Rows are points. Each table stands for the endless flat space through its points: a line for two points, a plane for three, and so on. Write the one point that lies in both, or say that there is none.

First:
197  -113  36  -150
118  -27  128  0
117  -63  101  -40
Second, 2 rows:
223  6  200  -39
109  -120  -22  -93
They share: 166  -57  89  -66

First, 2 rows:
156  -81  -49  85  118  -82
176  -124  -82  107  142  -52
Second (2 x 6):
98  -60  66  133  184  -158
155  -27  -57  28  49  -89
They share: 136  -38  -16  63  94  -112

First (3 x 8):
62  27  -187  -65  46  189  156  227
269  52  -91  93  -103  75  -37  26
170  11  -148  101  -138  78  61  95
Second (3 x 8):
81  -1  -161  49  -154  51  88  152
115  44  -172  93  -128  83  55  121
-31  -73  -93  -115  -240  -95  78  222
They share: 103  -10  -184  87  -137  92  126  148

First, 2 rows:
29  20  -99  84  -117  33  138  -127  -67
18  61  -128  125  -86  72  145  -118  -94
Second:
112  -31  22  137  -94  -42  125  -166  -92
-85  15  -242  -121  -266  80  139  -124  3
93  -47  10  113  -84  -56  129  -118  -31
They share: 40  -21  -70  43  -148  -6  131  -136  -40

First, 4 rows:
46  -6  130  80  22  -95  -115  -47  -181  117  43
112  -66  155  226  -69  -24  -3  -76  14  65  -44
63  69  231  162  96  -94  49  43  -37  -35  -9
100  -51  220  122  -29  -35  20  -65  -79  -6  -116
Second:
18  9  72  134  71  63  -6  47  19  -64  -108
-60  64  78  83  160  62  28  157  42  -181  -179
154  -71  86  220  -111  105  0  -165  31  204  90
194  -96  -14  273  -87  125  -101  -177  0  172  55
They share: 102  -81  154  158  -73  -29  -40  -97  -67  78  -60

First (2 x 12):
-209  87  75  -57  60  -112  -245  -134  -165  253  -74  -228
-74  207  -125  -192  65  -197  -100  -129  30  93  11  -143
Second:
-167  111  -38  -36  79  -24  -161  -26  -140  52  55  -146
-156  139  -37  -76  62  -64  -154  -56  -104  80  19  -150
They share: no point

First (3 x 14):
76  53  -154  171  102  -36  102  223  -45  64  -96  26  53  -191
81  -78  -215  222  180  46  25  130  2  137  -183  124  133  -262
-35  -75  51  -84  -52  17  6  149  122  -81  115  210  -176  -121
Second:
77  52  15  174  -21  38  47  139  -38  -36  -9  132  -42  -93
-1  -98  -207  12  153  -34  53  211  88  96  -75  96  24  -273
They share: 38  -23  -96  93  66  2  50  175  25  30  -42  114  -9  -183

First:
-126  7  -82  -338  234  5  95  11  260  -259  -4  31  -90  275  51  74  -314  304
60  -69  186  26  -190  179  -97  -49  82  127  62  -21  -204  -135  37  234  -104  74
-14  67  98  -167  -3  95  -64  -8  198  -99  47  69  -263  30  -72  138  -210  246
47  -101  166  14  -162  174  -53  -35  79  122  45  -43  -167  -94  80  222  -113  61
Second:
-106  -54  15  -195  34  144  37  33  240  29  24  -17  -124  25  19  252  -102  86
93  -41  -22  -62  144  305  -7  -40  167  -25  95  -38  -114  122  168  299  -8  127
-48  -120  44  -104  -7  137  -81  -193  84  -168  -176  -171  179  99  151  113  -93  -99
-149  -151  183  -141  -219  -60  35  4  101  50  -89  -56  -85  -64  18  54  -317  58
They share: -6  -98  89  -83  -42  128  17  -13  122  23  20  -41  -120  29  105  176  -170  112

First, 3 rows:
-42  178  235  59  153  181  41  -242  70  53  -147  -53  272  75  -89  -75  57  -164  299  -221
-147  63  -105  59  -47  -264  236  33  335  -62  -197  -118  87  35  26  -45  -408  -94  94  -81
-73  161  135  115  93  86  34  -133  53  108  -57  32  205  91  28  -181  -34  -70  168  -101
Second (3 x 20):
-173  85  78  87  35  63  229  -196  175  77  -86  -62  205  70  -71  -161  -188  -91  243  -179
-32  152  -20  105  33  -82  63  -2  264  9  -139  48  81  75  62  6  -152  -178  183  -89
-125  6  65  150  39  -153  176  -122  195  -40  -211  -84  156  192  -62  11  -205  -38  77  -51
They share: no point

First:
-47  56  97  160  -136  99  81  22  -68  58  -49  -76  -72  211  -126  122  65  60  156  -72  170  150  -101  60
-170  -66  103  228  -164  118  75  116  -88  -12  -90  5  -117  318  -43  40  75  63  168  -58  179  90  -165  -33
250  290  83  234  80  186  15  -20  80  160  -26  33  -99  32  1  230  259  -101  398  -128  25  102  11  137
46  80  -3  233  -70  -6  -27  -44  -36  226  -204  -215  120  243  -139  173  -45  167  85  -187  162  300  -213  -32
Second, 4 rows:
100  158  31  150  -230  63  116  -33  -5  -32  92  -131  -124  243  -19  153  186  33  132  -90  244  153  -75  131
131  158  18  132  -192  5  91  10  -33  -12  100  -191  -83  268  8  174  140  -29  53  -183  331  125  -89  165
-158  13  239  102  124  149  12  128  -181  241  -170  -36  19  60  -299  162  -126  -72  172  -143  113  72  -31  105
8  266  108  309  -192  233  -14  -119  42  0  211  -182  -62  229  -43  234  161  -8  206  -102  64  218  97  99
They share: -7  102  111  137  -122  119  95  6  -56  56  -11  -64  -95  164  -134  143  97  28  185  -61  157  136  -57  105

First:
151  77  -21  -220  4  -28  114  31  127  -50  -145  -106  37  147  -194  52  172  -34  179  -113  99  95  -165  162
204  147  -9  -337  -39  -44  87  -18  163  51  -118  -108  61  108  -217  123  189  -141  225  -158  23  152  -158  249
84  -116  95  66  97  -23  50  250  -63  -316  -177  -89  -142  230  -137  -111  8  294  -1  43  279  -32  -72  -60
75  -53  -149  34  112  18  296  11  139  -168  -255  -56  115  243  -190  -124  210  44  191  -23  179  11  -285  -40
Second (4 x 24):
57  -138  -105  -297  -2  66  -119  16  70  -75  -14  -73  -168  195  -390  182  111  54  168  -13  72  71  -110  -17
249  177  75  -22  -89  -40  73  202  86  -132  -123  -87  -51  118  -11  -60  216  1  29  -159  237  -30  -63  106
-75  -65  137  -236  -83  -178  107  16  194  -100  -221  -3  -13  184  -105  32  194  161  171  15  201  96  55  120
275  153  60  -44  97  15  92  253  -56  -213  -131  -215  -29  132  -101  -52  40  84  15  -156  196  18  -199  178
They share: 123  25  47  -156  19  -32  50  130  48  -148  -132  -119  -55  161  -164  24  104  99  95  -74  171  52  -102  117

First:
146  40  74  -52  70  -27  -173  -132  -235  -61  167  -77  -88  -155  -94  -127  12  -185  -86  -180  -20  -26  -41  205
306  120  94  173  35  148  -103  -152  -225  -221  352  13  22  -220  -274  -147  57  0  -171  -40  -170  -86  -61  85
68  106  14  10  -6  -119  -179  -146  -175  -117  91  -13  -170  -129  -60  -81  -78  -193  -116  -120  -34  -32  -89  169
Second, 2 rows:
144  66  -47  181  -137  68  -25  -67  -177  -223  159  95  -72  -161  -228  -5  -135  -140  -108  -169  -124  -143  -4  259
136  114  -1  127  -59  -10  -109  -125  -173  -195  163  47  -108  -157  -164  -61  -85  -126  -136  -99  -104  -85  -66  167
They share: 132  138  22  100  -20  -49  -151  -154  -171  -181  165  23  -126  -155  -132  -89  -60  -119  -150  -64  -94  -56  -97  121

First:
-173  -7  -117  30  -116  85  86  -223  -69  -173  -37  -205  -96  81  0  -255  -64  177  144  12  -45  108  21  82
-67  23  -205  -2  -188  -25  144  -113  -75  -43  -141  -83  -256  -139  -82  -41  -208  3  130  214  -121  186  17  302
-284  -76  -141  -90  -140  -56  173  -178  -30  -104  -103  -160  -90  21  -27  -162  -46  138  75  39  -57  135  159  190
Second:
-87  26  -175  67  -105  96  95  -190  -151  -143  -83  -191  -140  -12  -27  -161  -117  73  190  108  -130  202  17  154
-56  -5  -177  66  -70  109  77  -171  -187  -170  -91  -202  -104  3  -48  -168  -111  48  184  127  -171  233  64  178
They share: no point

First:
-95  -160  180  291  -364  87  -69  -122  -182  -147  316  109  -374  5  -244  -80  -201  511  147  -178  136  -94  394  182
-120  -115  253  118  -138  284  -118  -190  -288  -216  94  103  -217  135  -281  121  -75  252  62  -10  347  31  309  316
-162  -165  129  112  -168  170  14  -296  -232  -206  114  165  -135  171  -143  153  -105  124  118  8  393  123  165  336
-64  -55  35  66  117  221  11  -52  -211  -56  -326  117  67  197  10  285  50  -19  109  -154  99  195  86  121
-205  -222  -98  161  -313  -52  114  -130  -23  -101  240  209  -228  103  3  -104  -124  270  116  -172  154  -18  117  145
Second, 3 rows:
-161  -62  174  56  -139  57  -11  -239  -197  -76  -90  34  -48  148  -126  18  -209  51  239  38  212  49  242  51
-91  -196  -68  217  -115  145  82  -110  -144  -142  69  234  -145  136  28  189  -2  194  71  -252  158  164  71  292
-151  -64  143  74  -97  101  -27  -222  -193  -99  -113  24  -79  157  -84  -4  -223  5  210  -7  180  94  234  89
They share: -121  -142  35  149  -133  101  48  -165  -166  -111  10  156  -100  139  -42  125  -82  146  144  -127  186  109  141  188

First (4 x 24):
-208  77  -62  28  169  -56  -51  52  -47  -272  134  128  254  -138  192  -34  46  -126  -33  4  33  109  76  -93
-26  61  -65  18  131  101  -131  117  142  -141  193  -41  167  -310  251  -119  -105  -205  -73  212  112  17  4  -17
-231  50  52  -130  22  -1  -142  158  109  -361  89  -56  251  -145  261  -53  25  -221  -137  23  119  28  70  14
-147  -12  29  -22  24  128  -106  43  120  -126  14  -111  100  -151  106  -142  64  -294  -61  213  70  -58  130  92
Second, 4 rows:
-290  -118  -211  93  25  17  -27  -68  153  -62  63  48  -7  -193  274  -205  38  -129  46  233  -17  166  302  116
-511  -285  -169  -54  -40  -155  -9  -191  205  -53  234  -99  -110  -103  192  -358  168  -246  31  57  81  109  198  -34
-62  100  -137  169  117  167  -37  104  13  -136  -53  202  171  -241  260  -3  -42  -55  4  291  -61  164  296  146
-369  -121  -39  -72  50  -93  -67  -101  73  -133  180  -35  54  -63  126  -230  148  -218  7  43  57  69  104  -76
They share: no point

First:
-432  108  6  -136  56  154  -23  -7  -155  -39  -181  -347  -162  -126  230  -101  141  -111  253  -97  -235  -32  314  8
-402  4  -6  80  -124  274  -256  6  120  74  54  -306  41  -67  -33  -241  22  5  169  -48  -280  132  60  -226
-47  51  49  -218  -58  16  -56  -90  -190  -102  -155  -95  -213  -64  223  -61  232  -148  297  45  -45  50  53  -29
-417  63  79  2  58  184  -150  12  -42  30  -15  -335  -153  -138  123  -225  140  -32  145  -67  -325  86  241  -107
-163  -19  112  27  -54  115  -257  -34  14  31  103  -166  -152  -97  40  -264  188  -17  134  48  -239  210  5  -212
Second, 5 rows:
-222  43  -2  110  50  183  7  106  -231  74  -169  -105  -287  38  103  -227  -21  206  231  -154  -216  180  106  -189
-213  161  -45  113  162  148  -79  4  -149  -5  -275  -94  -159  112  26  -291  66  88  188  -97  -160  205  125  -277
-209  109  25  49  78  142  -29  26  -185  15  -247  -128  -185  32  80  -261  4  116  232  -109  -244  177  177  -205
-259  189  133  -5  92  66  -91  20  -91  66  -218  -80  -132  -80  44  -219  -66  29  248  3  -358  10  255  -104
-259  119  222  -55  -26  123  -84  67  -51  112  -46  -89  -185  -168  113  -86  -75  21  232  13  -326  -102  159  38
They share: -181  123  140  -73  -10  187  -98  -41  -41  -30  -122  -165  -99  -40  123  -132  87  -43  174  -35  -156  46  85  -74

First, 3 rows:
-18  -136  -198  -176  -219  -6  249  -118  123  -27  74  -47  -156  -227  53  153  187  118  206  107  119  -238  -30  -170
76  -95  -122  -223  -139  -36  163  -58  16  102  114  -82  -120  -111  63  181  83  54  196  43  99  -156  6  -129
50  -231  -174  -77  -200  140  52  52  -95  195  136  2  -131  -57  -54  6  72  107  75  117  18  -127  -166  -118
Second (4 x 24):
0  -153  -238  -166  -121  38  117  -63  50  30  2  -21  -54  -96  35  113  77  135  218  86  139  -148  3  -144
-29  -226  -103  1  -147  182  22  188  55  194  -79  -77  -203  -77  -2  -33  70  187  378  228  122  -71  42  -104
46  -255  -234  -218  -111  -27  160  -88  111  -7  8  -60  -89  -17  -75  154  47  28  256  128  45  -67  110  -28
47  -346  -89  -169  -169  15  193  55  136  87  29  -158  -230  6  -138  98  50  -10  356  206  -22  6  169  20
They share: no point

First:
156  -218  -120  -142  230  50  155  -45  10  -116  -58  17  -51  -49  -212  -255  -11  -203  40  -38  31  -129  -5  -13
72  -134  -8  -170  42  130  95  -229  74  -32  18  169  109  -5  -60  -91  93  -151  128  18  -29  -217  -97  -197
Second, 2 rows:
0  -200  -157  -171  10  21  242  -158  -51  61  106  189  167  75  -1  -146  26  -267  108  -100  -17  -53  -183  9
228  -152  29  -141  262  159  8  -116  135  -209  -146  -3  -109  -129  -271  -200  56  -87  60  80  19  -293  81  -219
They share: 114  -176  -64  -156  136  90  125  -137  42  -74  -20  93  29  -27  -136  -173  41  -177  84  -10  1  -173  -51  -105

First (4 x 24):
120  79  58  -66  17  226  95  22  -57  176  20  201  2  112  95  104  -103  -56  20  96  -6  68  182  -103
88  -39  162  -60  -16  133  197  117  39  -35  -78  101  53  27  132  -60  130  -165  102  -17  54  154  71  -254
208  129  -48  -24  -160  61  197  -57  -213  79  -84  179  161  213  126  42  -134  -87  -174  157  -162  16  269  -176
94  9  143  -32  2  149  107  -12  -81  82  -55  190  31  164  69  -33  -62  -44  -80  70  2  87  162  -179
Second (4 x 24):
121  4  292  -142  -55  125  52  15  163  209  -163  180  -23  211  84  -63  -62  -93  -19  -202  -229  191  21  -36
287  111  325  -49  -10  174  63  -55  75  250  -20  210  164  192  136  -21  -170  -70  -3  -119  -177  -1  197  10
-23  6  -60  -129  -5  109  248  120  -35  0  -165  205  14  22  106  89  70  -240  82  56  53  219  52  -275
175  97  15  -53  -4  174  235  43  -101  86  -10  208  184  22  134  117  -58  -174  81  107  65  25  217  -192
They share: no point

First:
-105  -136  87  173  177  -112  127  -102  -34  -168  126  -176  -5  -44  152  240  36  68  -43  211  41  111  -33  -345
-61  -132  -58  83  118  67  99  -81  80  -82  317  -151  -79  99  66  37  -21  217  51  42  -69  132  89  -183
-33  -220  114  227  186  -133  199  -165  56  -30  -15  -47  13  91  158  297  39  -19  -25  310  -1  252  57  -327
53  -114  -112  62  115  82  171  21  -31  -211  263  -112  -103  171  39  115  -69  106  6  60  -21  -3  -22  -105
Second, 7 rows:
-372  -192  -160  32  208  108  27  -289  -146  -3  378  -215  -206  37  -46  206  -86  191  134  -4  -23  46  144  -275
-243  -30  -144  223  133  -68  3  -160  -67  1  323  -134  -178  95  -49  159  -18  274  74  302  162  -8  192  -318
107  -296  151  100  218  140  359  -206  35  -167  297  -287  -123  44  210  236  -76  -103  256  159  -80  356  175  -105
-263  -118  -92  363  225  174  -40  -210  -188  -255  539  -64  78  67  -114  -113  14  101  308  267  -119  243  289  -396
-28  -293  -150  197  193  127  373  -214  68  -96  282  -83  -271  113  -33  218  -70  210  91  269  146  183  335  -376
-154  -220  -232  173  128  52  251  -161  49  -16  250  -44  -292  105  -99  228  -69  323  -6  249  224  34  277  -392
-283  -159  -137  9  200  48  -9  -233  -89  25  260  -143  -116  137  6  171  -49  162  40  -53  -127  50  31  -218
They share: 8  -176  -24  130  137  15  172  -89  67  -66  169  -69  -58  166  82  147  -21  92  23  148  -50  164  74  -187

First (3 x 24):
-199  46  198  -195  108  92  14  74  -116  -19  -62  -249  -93  -2  -63  69  -149  123  -96  -2  -171  29  -107  -54
-115  34  187  -125  159  48  7  89  -131  4  -179  -225  -123  -36  21  52  -260  201  -65  -30  -186  -56  7  -182
-319  -32  128  -313  54  256  -84  140  -200  -33  166  -171  63  56  -129  197  103  -21  -28  20  -111  225  -359  188
Second, 4 rows:
-263  -11  130  -138  78  185  -96  89  -223  74  -127  -176  -116  14  107  71  -84  135  -31  -9  -234  114  18  -30
-47  -161  343  -7  -74  228  74  41  -327  169  -181  -152  -250  104  -2  23  -338  60  -31  4  -394  248  -121  124
-21  -7  205  -237  198  43  56  170  -107  -112  31  -208  55  -25  -209  190  -230  116  -27  -42  -42  -64  -346  -89
-378  47  73  -45  21  124  -172  98  -260  122  -80  -301  -98  101  151  181  55  197  27  -132  -135  32  86  46
They share: -175  -5  152  -184  132  130  -42  122  -173  -3  -65  -186  -45  -7  -12  116  -134  129  -31  -19  -156  42  -119  -61

First, 6 rows:
-238  -251  190  74  -145  181  -288  -160  203  -151  213  -172  89  -291  -296  -34  203  4  -30  -61  4  -361  194  187
-99  -267  259  66  -207  -238  -9  -140  73  -53  109  -150  -25  -25  -7  132  -12  -34  75  -21  209  -184  132  6
-73  -39  121  47  -61  -159  -159  -149  71  -362  249  -67  -197  -191  -33  61  108  132  38  -56  12  -102  -180  17
-127  -111  190  -138  -359  -199  -297  -170  311  -369  242  -34  -272  -292  172  109  25  -110  -7  -6  -54  -109  -171  -156
-125  -114  130  -31  -192  -123  -218  -126  181  -287  189  -96  -150  -188  -20  77  75  -25  87  -35  -14  -141  -102  -65
-119  -199  230  -6  -215  -189  -73  -132  111  -129  116  -126  -62  -48  -42  99  3  -60  111  -2  128  -191  51  -44
Second (3 x 24):
105  -99  15  123  -282  -209  -1  -128  -72  -56  382  -180  -1  -107  89  -79  118  53  125  -166  110  -189  25  -65
-76  -186  143  82  -149  -157  -142  -164  63  -178  228  -152  -59  -142  -54  20  145  17  96  -89  105  -170  68  -13
-140  -228  133  56  -79  -63  -154  -140  99  -192  146  -76  -111  -102  -134  62  91  41  88  -33  31  -214  36  45
They share: no point
